Rows are points. Examples show where two turns around zero, p and q, send a point. Write where each new point lands after one turn and then the other. Backwards means that the second turn is done in reverse. Each puzzle has new turns, and all numbers are rounded.
In the rows, 128 means zero.

Turn p:
[113 127] -> [117 118]
[112 153] -> [100 137]
[109 128] -> [113 116]
[118 112] -> [130 109]
[187 119] -> [179 158]
Turn q:
[127 137] -> [137 131]
[104  84] -> [ 80 143]
[160 138] -> [144  99]
[120 152] -> [150 141]
Where do these land?
p, then q: [141  87] -> [112  88]
p, then q: [110 143] -> [124 151]
p, then q: [131 112] -> [120 114]
p, then q backwards: [131 169] -> [ 90 112]

Turn p:
[113 134 119 174] -> [145 139 166 152]
[137 116 160  90] -> [ 89 116  98 115]
[106 164 103 134] -> [157 168 128 132]
[138 134 102 137] -> [155 127 136 118]
[151 135 144 116] -> [110 126 127 103]
[141  99 166  91] -> [ 82  99  99 120]
[109 115 101 154] -> [159 122 141 156]
Turn q:
[116 115 126 126] -> [114 118 134 128]
[139 124  95 102] -> [144 118 155 100]
[151 117 145 108] -> [145 133 151 150]
[ 79 169 142 131] -> [ 86 170 106 112]
[155 114 132 174] -> [150 100  93 151]
Where do these land?
q, then p: [142 106 125 172] -> [158  89 138 138]
q, then p backwards: [109 162 125 122] -> [132 162 139 111]
p, then q backwards: [125 133 131 155] -> [133 119 138 104]
q, then p: [119  91 121 123] -> [109 108 128 156]
p, then q: [146 121 161  67] -> [ 93 110 159  76]
p, then q: [127 155 104 129] -> [157 149 131 124]

Turn p:
[126 136 139 143 111 116 124 145] -> [114 120 131 129 157 132 122 132]
[120  90 153 123 160 126 131 107] -> [134 107 121 101  92 110 106 112]
[166 147 135 128 161 139 129 127] -> [170 121 127 129 128 152 134 103]
[155 121 123 138  73 152 102 164] -> [100 115 163 185 148 150 121 135]
[140 138 154 149 117  96 111 106] -> [136 105 142 117 163  98 131 114]
[121 128 101 139 178 133 164 113] -> [151 133  73 114 100 133 146 124]
[118 125 119  97 120 133 169 110] -> [146 142 124 120 103 120 129 172]
[115 173 131 130 125 167 130 142] -> [121 137 141 116 134 175 162 137]
[129  95 112 126 145  54 109 159] -> [119 155  96 138 155  90  69  98]
[ 90 128 114 106  89 163 111 106] -> [ 90 146 164 130 100 119 160 154]
Turn q:
[141 141  89 134 121 151 105  88] -> [107 120 108 150 124  73 120 141]
[139 125 105 125 120 140 115 175] -> [153  88 132 151 127 132 124 106]
[ 86 102  85 169 121 134 103 152] -> [157  79 109 154 116 137 141 179]
[137 125 121 177 126 139 122 130] -> [145 126 113 148 137 115 165 140]
[110 110 145  91 166 169 124 145] -> [134 151 155 168 116 159  86 127]
[158 108 163 107 125 107 127 113] -> [101 142 165 109 156 132 133 115]
[133 131 146 116 135  98 178  99] -> [ 99 162 108  89 147 148 126 118]
[134 175 143 118 129  78 136 113] -> [135 147 123  63 131 108 121 113]
[113 134 155 115 110 136 143 137] -> [121 138 138 119 100 150 135 113]
Where do these land?
q, then p: [127  95 108  67 132 139 120 135] -> [ 79 106 150 114 110 119 130  89]
p, then q: [124 183 129 137 132 124 121  89] -> [112 161 109 113 151 151 108  92]
q, then p: [ 97  96 143 147 120 112 133 141] -> [125 119 129 138 107 172 114 147]
p, then q: [137  92 103 152 121 122 203 136] -> [158  53 107 158 149 131 135 130]
p, then q: [153 161 132 150 149 105 121 107] -> [108 152 113 128 173 121 111 119]
q, then p: [139 142 108 133 111 126 105 139] -> [134 118 121 138 128  99 105 129]
q, then p: [ 95  99 136 152 144 158 109 144] -> [117  90 121 151 150 169 124 130]
p, then q: [147 186 151 110 127 115 131 144] -> [142 173 144 152 143 118 105  94]
q, then p: [134  97 141 104 115 151 110 117] -> [ 96 101 131  96 135 131 125 128]

Turn p:
[114 166 112 104 145 122 113 131 120 148 166] -> [143 146 153 119 162 125  98 143 104 157 134]
[111 164 149  72 119 160 163 130 122 159 169] -> [172 170 125  98 142 182 120 158 114 164 126]
[108 103 153 123 141 147 125 104 117 145 102] -> [138 112 107 152 115 142 162 133  98 131 135]
[126  82 158 115 161 127 124 119 107 101 112] -> [153 119 112 186  98 118 143 136 133 122 135]
[128 124 140 144 135  92 172 112 115 113 115] -> [149 141 149 134  93 127 137  93 125  99 117]
[139 108 125 168 132 149 137 123 173 135 155] -> [ 84 128 142 130 124 139 154 114 155 163 108]
[155 105  88 146  87  86  92 146 149 112 127] -> [ 73 126 139 108 128  73 119 143 158  94 136]
[129 155 148 117 127 128 114 159 144 136 124] -> [142 117 115 110 148 123 115 145 130 134  96]
[172 164 101 148  83  91  88 125 103  77 116] -> [111  95 136  88 106  82  63 116 148  92 160]
[125 152 100 127 106 128 108 170  96 110 135] -> [116 129 122 123 155 130  69 139 134 100 138]
[ 84 100 126 118 148 152 122 118 164 117 112] -> [133 101 139 158 153 145 178 145 140 130 134]
[162 130 109 138 138 141 154 121 137 150 111] -> [120 145 105 113 134 123 146  85 133 140 131]
[110 112 157 145 141 141 153 106 117 159 119] -> [130 132 120 144 107 156 159 113  92 137 114]
Turn q:
[152 147 126 150 147 143 145 121 159 121  96] -> [168 136 134 139 143 124 160 111 118 110 104]
[112 139 135 136 140 158 145 100 125 173 138] -> [159 137  92 140 146 145 129 126 158 134 154]
[ 99 148 159 117 132 112 138 150 190 115 122] -> [147 154 146 101 118  94 160 163 151 143  99]
[156  90 127 137  96 127 130 125  94 154 143] -> [ 99 120  84 131 113 142 113 101 101 138 145]
[140 119 179  92 116 140 126 124 145  94 119] -> [139 126 156  89  94 142 164 135 112 148 139]
[114 128 127 113 111 152 117 158 117 152 115] -> [142 100 113 104 133 105 106 125 130 142 141]
[ 86 145 105 178 117 131 118 150  76  96 134] -> [120 100 149 177 153 128  74 148 116 164 107]
[135 154 105 117 125  71 112 156  88 108 153] -> [ 83 146 170 141 111 108  72 116 129 122 123]
[131 106  90 151 180 106 149 105 112 169 103] -> [111 145 102 168 185 114 141 113 125  87 155]
[119 149 154 106 106 130  92 103 173 115 124] -> [135 109 149 105  94 135 165 131 173 137 111]
[143 104 135 118 148 137 113 137 137 150 151] -> [130 128 103 123 103 123 129 143 124 100 150]
[150 106  94 121 119 130 151 108 120  88 137] -> [105 132 139 117 143 175 124 122  97 109 110]
Where do these land?
p, then q: [173  86  86 164 115 124 140 137 118 127 132] -> [113 134 144 138 148 144 130 154 189 149  92]
q, then p: [ 96  83 140  86 158 154 131  84  97 161 119] -> [120 180 160 163 153 156 117 144 159 181 128]
q, then p: [116 128 139 124 139 111 102 104 129 149 104] -> [122 144 164 130 117 136 153 124 141 133 109]
q, then p backwards: [161 138 159  94 107 172 159 109 133 101 145] -> [117 166 154 113 106 146 183  90 120 142 139]
p, then q: [116 139 135 139 147  95 161 118 152 135 151] -> [151 144 139 127 121 123 161  97 130 158 146]
p, then q backwards: [119 115 120  97 154  99 102 130 164 128 108] -> [100 130 135 142 160 125 122 146 155 133  83]
p, then q: [142 106 127 154  95 146 146 143 142 131 115] -> [133 117 135 101 165 142 134 147 143 135 106]
p, then q: [120 145 123 128 121 170 103  84 154 141 138] -> [129 142  79 105 131 131 113 148 130 125 171]
p, then q: [180 120 129 150 110 110 115 155 123 103 134] -> [ 92 105 142 117 125 110 146 136 165 129  93]
q, then p backwards: [101 144 172  98 116 119 113 166 102 119 143] -> [157 143 134 116 118 114  98  91 127 115 180]
q, then p backwards: [117 161 151 148  93 110 104 131 136 107  78] -> [137 134 146 158 176 111 120 104 179 123 139]
q, then p: [109 128  83 126 119 120 131 125 101 142 154] -> [117  91 142 152 163 118 131 145 124 142 136]
q, then p: [120 154 103 138 145 109 143 170 124 168 115] -> [138 111 163 128 133  66 115 115 119 127 125]
q, then p: [122 145 125 146 172 154 141 136 118  81 156] -> [119 102  83 139 118 130  80 120 140 139  98]

Turn p:
[115 145 124 122 112 146 136 129 159 133 128  84 112 128] -> [123 109 151 151 124 131 107 154 110  97 122 138 141 142]
[105 119 121 130 148 140 128 108 110 140 147 124 153 126] -> [ 99 134 104 131 152 130 132 109 122 121 140 141 142 120]
[210 133 156 100 118 140 126 136 124 124 144 131 110 128] -> [147 144 124  90  84 169 114 127 149 126  85 111 132 157]
[110  65 126  31 147 108 132 132 122 132 135 128 126 101] -> [105 133 131 117 101  97 165  49  71 111  91 124 121 151]
[117 110 106 140 142 115 146 117 147 135 144 131 112 144] -> [118 111 150 126 127 109 138 118 139 128 134 133 161 108]
[143 142 166 119 143 138 130 139 118  81  97 129 125 140] -> [128 105 111 125 108 131  98 129 138 159 127 109  91 159]
[119  97 143 152 105  99 125 136 128 128 123 145 202 125] -> [139 157 114 142 114 136 143 102 134 135 167 171  87  90]
[104 140 138 153 146 134 147 117 129 146  93 145 116 142] -> [120 123 149 128 156 119 102 136 119 167 150 119 132 115]
[129 148 158 107  59 146 142 124 112 134 146 137 115 131] -> [135 145 151 124 137 163  98 125 133  82 106  99  93 116]
[103 142 110 134 134 136 111 147 122 142 147 119 139 138] -> [117 118 109 118 146 124 141 152 113 108 139 138 131 113]
[119 136 109 142 112 148 134 127 133 122 125 109 123 113] -> [128 128 133 153 144 120 119 149 134 114 115 141 131 132]
[127 103 120 160 143 119 116 134 123 139 118 138 108 128] -> [125 123 141 128 139 126 158 137 135 164 123 133 137 114]
[127 152 111 124 133 132  94 131 136 129 132 132 148 114] -> [153 133 102 123 143 126 140 141 118 114 142 138 132 145]
[106 124 148 131 147 122 143 117 139 123 146 128 115 113] -> [ 99 123 151 127 134 123 134 115 137 125 146 126 131 148]
[109 130 122 152 129 141 103 115 141 110 120 134 157 141] -> [146 105 107 144 151 132 126 126 137 133 154 152 121 122]
[161 146 110 130 129 143 139 147 119 129 133 150 111 124] -> [141 142 125  96 130 116 118 150 148 131 101 119 135 130]
[172 142 107 147 131  68 122 121 114 131  98 113 103 139] -> [154 144 126 150  86 124 147 157 137 163 131  84 158 115]
Turn q:
[115 131 104 108 158 124 114 125 152 100 134 141 101 112] -> [132 109 159  95 124 104 123 100 138 143 105 116 126 134]
[134 103 131 106 107 154 105 128 124 100 117 141 113 136] -> [129 136 126 119 176 123 106 115 115 138 121 121 107 144]
[108 141  97 161 155 148  88 128 141  88 126 150 127  89] -> [159  96 151  82 137 113 125 154 119 161  91 107 149 118]
[163 135 131 149 132 153 162 135 120 126 159 144 111 117] -> [127 111  89 106 109 118 111 154 153 130 137 143 104 139]
[104 133 129 121 106 136 155 144 113 144 118 127 124 131] -> [115 132 111 126 130 147 125 122 132 106 153 104 142 132]
[123 107 110  98 117 121 126 123 116 169 134  97 131 157] -> [102 124 147 175 145 144 122 107 145 110 148 143 138 131]
[119 135 144 170 169 119  98 137 165 162 118 107 115 121] -> [155 121 121 146 102 152 154 117 151 163  85 134 155 101]
[148 118 131 108 130 126 123 140 142 130 114 107 146 103] -> [153 124 124 136 136 116 125 109 118 102 120 146 129 107]
[164 115 113 151 128 118 146 133  98 104 125 123 124 157] -> [124 143 116 126 146 103 148 156 144 130 145 157 128 162]
[108 125 153 116 127 154 138 104 124 129 102 157 145 133] -> [119 165 129 116 139 138 111 134 121 134 141 101 114  96]
[126 160 141 133 124 138 133 164 111 132 123 162 168 125] -> [128 148 117 105 118 150 122 169 116  86 110 115 132 123]
[118 146 150 124 128 131 128  96 130 114 122  98 133 166] -> [134 170 141 158 113 122 113 124 118 153 144 125 137 141]
[110 150 125 100  88  92 142 100 158 163 128 138 133 123] -> [ 99 122 149 126  95 163 134  91  91 117 159 135 123 112]
[136 138 123 137 114  79 118 114  88 125 143 130 118 112] -> [134 104 148 138 118 128 172 147 114 121 148 125 103 153]
[143  83 137 138 135 127 143 148 138 134 156 101 129 138] -> [108 116  91 163 133 100 130 121 145 127 114 148 132 127]
Where do these land?
p, then q: [129 149 128 114 123 145 149 118 139 148 130  78 132 103] -> [132 152 134 126 140 136 130 170 106 131 106 105 148 153]
p, then q backwards: [106 119 133 129 114 118 142 132 162 128 154 177 112 130] -> [133 126  89  89 153 113 130 113 120 123 103 140 117 104]
q, then p: [102 141 125 172 132  96 125 128 129 138 100 140 114 121] -> [104 157 134 125 115 121  84 123 115 109 112 150 131 118]
p, then q backwards: [150 115 135 138 163 148 127 165 119 154 157 140 112 114] -> [135 133 101 157 137 116 131 143 145 116 119 181 125 152]
p, then q: [166  83 143 122 133 104 128  85 157 100 105 118 136 137] -> [109 129 111 142 136 161 117 147  98 168 160 168 115 100]
p, then q backwards: [127 125 139 105 122 100 119 110 142 150 116 116  99 124] -> [ 92 154 129 120 117 102 106 120 126 122 122 114 132 126]
p, then q: [126 127  88 120  92 105 127 153 103  91 169 104 137 161] -> [141  94 106  89 148  82 149 102  92 131 147 131 156 138]
p, then q: [122 106 114 127 146 140  85 130 123 143 143 109 160 143] -> [103 112 136  94 150 112 117 157 146 113 151 124 130 112]
p, then q backwards: [103 146 147 153 128 129 106 135 138 113 115 131 118 108] -> [142 120 120 133 115 124 114 108  83 123 133 130 113 133]
q, then p backwards: [132 139 124  78 144 132 131 131 134 132 115 113 137 107] -> [123 127 122 106  91 124 151 113 152 125 140 148 136 136]
p, then q: [138 161 117 137 128 137 115 116 102 122 155 124 143 140] -> [133 109 143 113 133 105 105 126 129 122 113 141 162 133]
p, then q: [150 153 116 125 150 143 122 129 144 124 153  96  99 180] -> [112 126 119 148 184 105 113 124 101  98 107 134 151 112]
q, then p: [137 144 107 147 120 112 154 152 116 110 111 151 118 116] -> [125 118 117 111  98 100 111 104 121 101 112 121 124 121]
q, then p: [ 83 115 141 140 108 135 153 107 112 126 114 172 104 107] -> [ 78 126 131 141 124 121 136 135  96  84 104 129 156 143]
q, then p: [138 118 168 101 125 145 165 133 105 139 112 144 159 124] -> [133 116 119 139 137  99 145 163 154 101 124 107 129 169]
p, then q backwards: [110 111 132 123 130 141 131 111 122 131 124 133 147 134] -> [132 106 129 113 111 133 127 123 148 137 123 122 124 129]
q, then p: [159 122 118 144 119 147  96 140 127 127 102 131 149 128] -> [136 138 104  90 130 112 123 131 128 163 119 133 126 145]
